Rows are points. Before rounding, the points of a table are all equally far from one centre. They may lie mostly on one side of it. Write the centre, to within rounding.

Points (7 x 2):
[[ 68 -11]
 [ 47  19]
 [ 42 -63]
 [ 21  27]
 [ 37  24]
 [ 46  20]
 [ 66  -4]]
Centre: [ 21 -20]

Points (16 x 9):
[[ 20  32  75  33  -6 -48 -24  28  -4]
 [ -2  -2  71  -1 -23   9 -69   2  -7]
 [  6  13  62  27 -59 -12 -22   3 -35]
 [  9 -19  36  27 -48 -33  -2  27  14]
 [-31   0  63  26 -24 -38 -32  17 -35]
 [ 41 -13  -6  16 -11 -55 -43  33 -29]
 [ 23 -11  38  12  -3 -54 -52  45   2]
 [ 19  29  38   8 -50  -8 -60  24 -37]
 [-12  -6  95   4  13  -1  -8  13 -32]
 [  2  24  48  30 -44 -35 -56   6 -33]
 [ 22  16  71  -9  -1 -42 -16  14 -40]
 [-20  25  61 -15  -5 -24 -38  23  10]
 [  5 -15  53  43  19   3 -69  67 -33]
 [ 38 -39   3  15 -15  -3 -66  12  20]
 [ 36 -15  27  -7 -29 -37 -15 -12 -48]
 [-27  40  57  35   9 -41   7 -11  -7]]
Centre: [ 12   6  20  32  12   7 -21  10 -17]

Points (24 x 18):
[[-27 -18  -4  -8 -27 -24   5 -31  93  41  33 -49  43  38   6  36 -30  58]
 [-45  17   6  -9 -48 -43  13  16  35  72  51 -32  67  38   6  29 -23  27]
 [-12  -3   4  -8 -33 -12  10   1  28  70  58   4  24  68 -21  37   4  56]
 [-39   7   3   3  -6 -50  40   5  39  31  76 -25  41  44 -23   3 -24  51]
 [ -6 -12  17  -6 -31  -1 -12 -14  75  31  25 -32  38  40  27  33 -54  41]
 [  8   6   3 -38  -3 -37   1  29  59  49  29 -19  54  18 -10  55 -31  46]
 [-37   2  34 -49 -21 -45  -2   8  67  45  55 -28  43  19  12  34 -17  69]
 [ 14  12  15   6 -73 -44   6  -2  44  55  55 -33  73  40  38  16  -3  31]
 [ -7  -5  18   2 -18 -33  10  -1  92  36  65 -33  46  49  27  53 -15  62]
 [ -7  -3   9 -19 -33 -26  -9 -14  48  75  55 -22  18  21   9  25  -1  95]
 [-37 -23   7  18 -17 -12  21  23  71  57  68 -48  57  44 -10  52   8  42]
 [  4  26  -8  -9 -34 -37   8  -5  61  48  80 -67  59  44   7  -3 -22  50]
 [ -7  14  14 -22 -15 -52  49 -18  64  65  24 -15  10  52  30  54  -2  59]
 [  0  37 -18   7 -23  -9  -9   5  50  19  82 -25  61  48  30  25 -36  31]
 [ 16   2  -4 -13 -72 -40  28  27  67  42  62 -23  43  55  27  11   2  36]
 [-46  22  24 -37 -59 -41   2 -22  42  51  34 -32  35  77 -13  40  -8  53]
 [  9   3 -35 -22 -39 -55  29  12  69  14  67 -25  25  65  42  51  20   4]
 [  6  -4  24  10  -8 -48  18 -21  27  46  43 -33  32  63  17  16 -33  82]
 [-24   6  22 -23 -16 -43  31   2  40  41  89  -9  36  25   3  16 -25  37]
 [-17  -2  24 -29   2 -45   7 -10  55  46  91 -40  22  14  23  21 -23  46]
 [ -9 -27   1 -33 -53 -22  14  -5  82  39  60 -38  42  66  25  23   8  70]
 [-21  35  29  -5 -45 -23  15  17  58  86  52 -41   8  52   1  15   2  43]
 [-31 -17  18 -49 -11 -15  13  -6  33  59  65 -23  63  32  45  43 -11  58]
 [  1   6  12 -19  -2 -35  -1 -31  76  66  27 -25  49  18  15  40  -2  79]]
Centre: [-12  14   1 -10 -23 -14  15  -1  21   5  23 -56  26  25  14  33  27  38]

Points (29 x 24):
[[ -1  45  41 -11 -39  38 -91  12 -37   7  -3 -39  40  33   5   3  14  46
  -40  -5   8 -44 -79  -8]
 [-11  53  47  25 -28  46 -75  28 -12  19  -4 -39  46  37 -15  25  41   6
  -47 -12  11 -63 -64 -11]
 [-15  25  60  19 -36  29 -92   6 -34   4 -22  -9  35  32   0 -37  11  34
  -46   1  -1 -34 -87 -34]
 [ 11  52  53  32 -30  34 -67  18 -33  15 -14 -17  53  17 -22  -5  23  47
  -44 -34  -6 -67 -55 -15]
 [ -6  47  20  18 -27  45 -80  23 -48  25 -26 -20  32  55   3  -5  25   7
  -52  15 -27 -33 -69 -36]
 [-26  40  76   9  -3  16 -60  22 -41  11   1 -44  22  18   1  19  24  12
  -26  12 -16 -54 -81 -19]
 [-13  55  57  29 -40  38 -95   5 -50  18 -24 -36  26  23   6  -6  24  25
  -48  -4  -8 -46 -55 -31]
 [-21  42  35 -12 -17  24 -68  25 -17 -21 -26 -53  41   9 -12 -17  26  10
  -36 -17   7 -51 -80 -55]
 [  6  48  60  25 -48  31 -84  32 -28   2 -18 -17  58  20   0 -24  13  15
  -45  -5  12 -70 -67 -12]
 [ -5  49  54  -3 -47  49 -94  30 -15  -2 -10 -29  44  -1  -9   8  31  15
  -23   8  10 -32 -57 -10]
 [-20  58  44  22 -36  51 -75  43 -40   1  13 -15  27  38  -1  25  24  15
  -19  16 -16 -41 -49 -25]
 [-33  67  59   9 -38  47 -70  26 -19   4  -5 -37  25  24   7 -22  -5  24
  -42   8  -6 -54 -58 -40]
 [-23  47  27  -1 -31  61 -87  18 -26  -4 -11  -1  40  33 -12 -13  36   3
  -28  -5   1 -61 -63 -55]
 [ -9  49  29  -2 -47   6 -92  21 -32  18 -22   3  28  29   4 -17  34  51
  -17   1 -41 -43 -86 -26]
 [ -6  27  52  25 -58  34 -85  36 -21  -3  -2 -17  53  18   0 -21  21  13
  -36 -15   6 -38 -76 -25]
 [ -2  44  30  13 -56  22 -70   1 -30  38   2 -45  33  38 -11 -16  26  23
  -48 -27  -3 -47 -53 -40]
 [ -4  31  45  11 -40  61 -79  24 -36   7  -1 -41   5  32 -34  -2  41  22
  -20 -18  18 -59 -66 -23]
 [-27  58  44   8 -43  51 -89  29 -30   5 -18 -22  28  40 -30 -11  34  31
  -23   9   3 -37 -57 -27]
 [-12  57  64  11 -35  36 -79  29 -32  38  -8 -23  31  43  10  -8  27  10
  -25  -7  -9 -46 -60 -31]
 [ -9  49  50   8 -60  46 -61  22 -43  -1 -14 -35  21  14   0  25  14  39
  -35 -11 -10 -27 -62 -22]
 [ -9  37  46   1 -61  32 -60  30 -20  23  -8 -30  31  29 -13  -6  29  33
  -50 -18 -19 -55 -71 -30]
 [-17  31  41  28 -42  23 -88   7 -10   8 -12 -29  55  24  -1   8  45  41
  -44   4 -10 -55 -76 -33]
 [-40  47  31 -19 -38  13 -44  10 -52 -16  -9 -43  38  24   6  -2  22  40
  -37   6   4 -55 -51 -43]
 [-15  31  52  22 -27  57 -81  -8 -19 -11   6 -20  33  50  23 -20  37  26
  -41  15 -13 -76 -85  -1]
 [-21  62  50  -1 -32  39 -82   8 -23 -10 -22 -39  35  19  -7  11  53  37
  -41 -21 -15 -34 -74 -30]
 [-32  41  69   6 -17  63 -71  32 -22 -13   1 -19   6  20  -6  12  -3  16
  -37  19  -1 -16 -56 -14]
 [-14   9  42  16 -45  55 -60  -3 -16 -10 -13 -18  52   3   1 -27  18  27
  -24 -27  12 -56 -87 -17]
 [-21  47  52  28 -49  38 -70  15 -23  31   4 -15  50   1  11 -18  29  37
    8  -8  11 -48 -75 -10]
 [-27  29  33 -20 -52  17 -79  29 -12  10 -10 -21  17  43 -11 -13  45   7
  -34  -2 -30 -57 -59 -36]]
Centre: [  2  54   5  26  -9   6 -44   5  -9  -8  -7   2 -12   9   9 -16  34  15
 -35   4  17 -39 -59  -2]

Points (31 x 24):
[[ 45 -64 -24   4  21   4  75 -20 -28  45  28  31  23  44  38 -30 -31  -8
    3 -12 -28 -48 -41  -9]
 [-10 -55 -51   0  13  31  68  -2  -6  18  13  31  -4   3  52   8  17 -37
   34 -43 -11 -42 -46 -38]
 [ 15 -60 -53  24  32  32  22 -19  17  17 -20  13  18  27   3  17  36 -29
    3 -56 -34 -29 -27 -50]
 [ 42 -12 -75   9   2  35  27 -30  -9   2   9   6   9  20  33  19  26  -1
   13 -42  -8 -48 -49 -43]
 [ 34   1 -52  12  32  41  51  -9 -10   1 -12  15  10  26  60 -12   8   2
   33 -13  24 -34 -52 -21]
 [ 43 -65 -39   7  16  38  54 -28   5  29  61   0  38  29  36   8  19 -12
   33 -42  14 -24 -43 -25]
 [ 35 -41 -40   0 -13  20  16 -23 -28  30  12  55  75  -6  38 -13  21  -8
   -8   6   1 -49 -10 -44]
 [ 50 -69 -39  -9   8  26  57 -28  49   8  -1  23  -7  22  37  -4  17 -16
    1 -44   4 -34 -60 -21]
 [ 26 -22 -41  27   6  19  55 -31  -3  -2  33  29  24  27  42   8 -33 -41
   25 -21  12 -14 -67 -22]
 [ 40 -66 -47   0 -17  42  -4 -21  -5  22  35  16  19  50  41  15  22 -16
   12 -56 -10 -34  -8 -20]
 [ 27 -54 -45  -4  24  22  12 -20 -17 -16  -2  16  16  28  38  16  17 -54
   18 -15   2 -37 -41 -74]
 [ 52 -95 -31 -24  16  -2  24 -31  -3   7  24  29  42  21  25  26  13 -33
   -7 -25 -16 -46 -25 -47]
 [ 20 -83 -46  -4   6  24  37 -17 -26  -5  10  55   5   9  35  22  23 -23
   -6 -17  13 -58 -67 -14]
 [ 36 -26 -49   3  25  16  41  15 -22   8  48   7 -18   2  61  37   1 -26
   10  -4   0 -36 -22 -56]
 [  6 -68 -54 -21  48   7  38   0 -18   8  26  16  49  21  28   7  23   8
  -17 -19  12 -40 -45 -54]
 [ 50 -31 -34  -8  -6   8  38 -53 -13  10  28  44   8  53  35   3  -3 -33
  -16 -49 -10 -43 -29 -55]
 [  3 -21 -57  55  43  19   3  -8  -7  39   1  21  30  11   0  16  -3   8
   32 -21  -7 -17 -61 -33]
 [  3 -75 -61  23  38  28  59 -52  -4   6  36  -7  19  10  43 -15 -23 -16
   34 -40  -8 -25 -23 -65]
 [ 28 -47 -17  -6  24  25  52 -15 -26  12  41  31 -12  53  77 -13 -13 -47
   10 -33 -20 -47 -40 -37]
 [  2 -54 -48 -12  40  29  19 -21  -2  13  23   1  43  47   5 -14  33 -14
   19 -60  25   3 -45 -27]
 [ 39 -58 -48   3  25  26  66 -29  -4  10  25   0  34  20  46  -6   1  -9
    1 -25  32 -60 -41 -26]
 [ 36 -61  -9  -1  35  24  60 -18 -14  44  33   6  48  23  24   6 -13 -15
   -3 -63   8 -11 -35 -25]
 [ 11 -68 -77  -6  20  35  48 -50 -20  34  15  19  16  24  20   0  31  -9
   16 -35  28 -29 -47 -23]
 [ 55 -52 -25  14  37 -18  34 -40 -11   6   1  15  41 -25  29   4 -22  -2
   47 -34  15 -59 -40 -10]
 [ 55 -51 -39   8  12  66  25 -13  14   3  21   1  28  18  25  36  29  -1
   -8 -46  -6 -33 -28 -43]
 [ 26 -44 -37  10  34  14  54 -26 -38  27   2  32  16  12  17  -2   3 -35
   22 -49  -1 -53 -55 -51]
 [ 37 -58  -5  -1  -2  28  57 -46   4   5  35  24  37  55  22 -12 -28 -28
   40 -36  18  -6 -24 -43]
 [ 10 -57 -39 -18   9  -3  35 -33  13 -13  37  51  14  33  31 -14  -4 -63
   23 -58  -2 -37 -30 -34]
 [ 23 -60 -42  21  20  17  39  -2 -21  34  23   1  41  20  39   8   2 -30
   41 -30   2 -36 -32 -50]
 [ 24 -49 -58 -10  -3  18  28 -15  35   7  42  -9  10  13  19  11   2 -28
   13 -28   3 -32 -46 -66]
 [ 52 -10 -39  11  58  21  40 -16 -12   9  28  -2  66  50  39  10  38   8
   22 -30 -24 -11 -20  -3]]
Centre: [  4 -37   5   5  26  13  17 -46  -5  -2  28  20  -8  -3  22 -17  20   9
   6   3 -26  -8 -13  -9]

Points (31 x 24):
[[-18  -9  40 -21  14  81  47  -6 -66  51 -27 -69 -11 -26   5  16   6 -35
   14 -33  54  43  30 -61]
 [-14   5  70 -19  30  43  34  -8 -55  31 -47 -58  39 -66  -7   1  17 -13
   47   2  32  50  62 -23]
 [ -1 -11  54  21   3  48  32 -61 -58  -6 -15 -53  -4 -32 -16  46  14  -5
   -5 -34  56  16  50 -32]
 [  6   3  58 -42  25  46  35  25 -63  19 -72 -80  -8 -48   8  30  12   8
    0 -25  14  36  30 -71]
 [-24 -16  46 -10  32  51  28 -39 -79  23 -55 -58 -11 -23  -8  45  36 -18
  -13 -73  -4  58  26 -55]
 [-10 -19  71 -10  58  49  71 -21 -24  30 -57 -61  35 -32 -20  48  38 -39
   42 -20  29  28  47 -70]
 [ -5  -7  49 -27  36  34  36   3 -72  35 -40 -32  24 -63   1  19  18 -18
   17 -68  57  42  39 -57]
 [-29  -7  60 -30  24  39   2 -25 -74  41 -38 -47  28 -39  -9  51  29  18
    0 -15  47  24  45 -69]
 [  0 -27  50 -36  52  26  17 -27 -68  12 -25 -54  26 -29 -26  18  57 -21
   -1  23  26  55  35 -61]
 [ -9 -29  29 -45  65  52  20 -16 -40  25 -36 -68 -23 -30 -27  19  30 -27
   15 -41  55  -9  42 -56]
 [ 19   2  55 -33  34  40  47 -14 -37  36 -14 -47 -13 -47   6  -5  37 -23
   52  10  55  42  39 -29]
 [  9 -23  34   7  42  65  32 -10 -69  19 -43 -59  -7 -40 -42  28  28  -7
   24 -44  17  48  57 -37]
 [-29  -7  84   3  41  35  44 -29 -80  23 -40 -32 -20 -15  -3  62  42  -2
    2 -44  32  58  16 -55]
 [-30 -23  72 -21   5  37  29 -28 -57  26 -33 -40  44 -67  -4  19  22 -14
   -1 -25  35  53  69 -45]
 [-28 -28  38 -12  18  41  63 -46 -95  33 -41 -56  -7  -9   2  15  33 -25
   -2 -25  54  26  26 -57]
 [-24 -24  78   4  13  28  37  -1 -53  37 -39 -70  43 -26  -3  51  23 -23
  -18 -48  26  39  43 -15]
 [ -3 -46  50 -20  31  48  36  -6 -64  33 -41 -25  -4 -16  23  30  17 -39
   15  -7  46  37  63 -76]
 [-31 -15  87 -20  43  40  30 -42 -60  53 -37 -39   4 -39 -30  18  50 -29
    7 -25  55  54  49 -37]
 [-22 -23  49  -9  52   5  57 -44 -58  22 -56 -59  25 -22 -13  23  55 -18
    8 -15  67  36  37 -15]
 [  7   1  62   9  30   9  70 -15 -53  36 -15 -60  14 -56 -12   1  35 -11
   -4 -44   2  28  62 -23]
 [-24 -22  31  -6  56  59   9 -14 -41  34 -45 -68   3 -26  -4   3  48 -38
    5 -34  54  44  68 -44]
 [-44   2  73 -33  31  27  21 -41 -75  29 -36 -46 -20 -30 -14  22  62 -10
    6 -37  48   9  41 -68]
 [-16 -16  10 -40  15  15  64 -23 -50  34 -76 -30   2 -26 -33  32  56 -39
   11 -36  71  48  43 -45]
 [ -7  -7  68  11  18   0  45 -17 -35  23  15 -31  28 -35  -4  30  39 -19
  -13 -26  35  30  58   5]
 [-23 -21  45 -24  -1  44  45 -16 -76  23 -77 -43 -12 -68  -1  16  -3   2
   13   0  39  48  63 -16]
 [  0 -18  48 -14   1  50  16  -8 -54  16 -24 -42  -9 -51   0  38  31 -28
  -16 -39  10  54  78 -54]
 [-48 -18  28 -15  51  74  49  11 -82  21 -62 -20  15 -66 -22  -4  63 -27
    2 -31  34  42  53 -38]
 [-51  18  59 -38  34  56  30 -45 -57   5 -52 -22 -37 -28 -34  34  41  -8
    5 -49  10  29  71 -77]
 [-15 -28  57  -1  51  50  26 -13 -92  44 -70 -42  10 -44  -4  26  41  19
    3 -30  29  46  38 -42]
 [-22  -2  59 -23   9  49  34  -6 -66  34 -77 -60  13 -31  31  11  59 -29
   -4 -43  25  52  42 -75]
 [-17 -17  55 -25  10  38  13 -19 -30  57 -73 -64 -39 -61 -12  47  56 -39
    3 -12  19  55  40 -72]]
Centre: [-26  12  37   4  22  38  27 -13  -7  18 -63   1   4 -27 -21   3  10 -27
  -9  -4   5   8 -10 -39]
